Each wall is flat, endless, passes through zero and stands at right angles to its row. A trip goes straight from one point to another. List the walls that it crosses, first one first.
(in the rows, 128 means zero)

Walls:
(1): | 115 | 155 |  91 |
(2): |  91 | 138 | 150 |
(3): | 138 |  86 | 164 |
(4): | 110 | 125 | 132 |
(5): | 161 |  88 | 146 |
(6): | 126 | 178 | 122 |
Trips:
| 102 | 132 | 190 | to |  88 | 119 | 151 | -> 5
| 155 | 117 | 133 | to |  91 |  96 | 149 | -> 4, 2
| 139 |  53 | 193 | to | 107 |  98 | 119 | -> none
| 168 | 104 | 158 | to | 109 | 144 | 171 | -> 2, 4, 6, 5

Walls:
(1): |  97 | 141 |  99 | 150 | 128 | 184 | 164 | 119 |  93 | 138 | 106 |
(2): | 127 | 143 | 102 | 126 | 177 | 138 | 114 |  52 | 115 |  96 |  61 |
(3): | 152 |  56 | 158 | 170 | 148 | 113 | 112 | 132 | 121 |  87 | 183 |
(4): | 102 | 111 | 183 | 158 | 148 | 115 |  92 | 108 | 127 | 134 | 146 |
(5): | 161 | 137 | 127 | 108 | 105 | 147 | 136 | 130 | 127 | 157 | 144 |
(6): | 175 |  99 |  95 | 104 | 123 | 154 |  91 |  99 | 142 | 115 | 131 |
(7): | 149 | 135 | 141 |  80 | 108 | 144 | 141 | 137 | 107 | 135 | 167 |
(8): | 113 | 128 | 124 | 100 | 156 | 147 | 100 | 111 | 108 |  96 | 168 |
(9): |  93 |  41 | 131 | 137 | 160 | 119 | 143 | 151 | 119 | 141 | 140 |
Trips:
| 181 | 149 | 101 | 152 | 156 | 109 | 108 | 168 | 103 | 121 | 122 | to | 187 | 122 | 104 |  61 | 114 | 136 | 177 | 190 | 140 | 144 | 117 | -> 2, 7, 3
| 106 |  98 | 149 | 165 |  89 | 152 | 171 | 128 | 116 | 149 | 135 | to |  86 | 124 | 146 | 147 | 198 | 134 | 140 | 138 | 160 | 183 | 116 | -> 7, 5, 3, 2
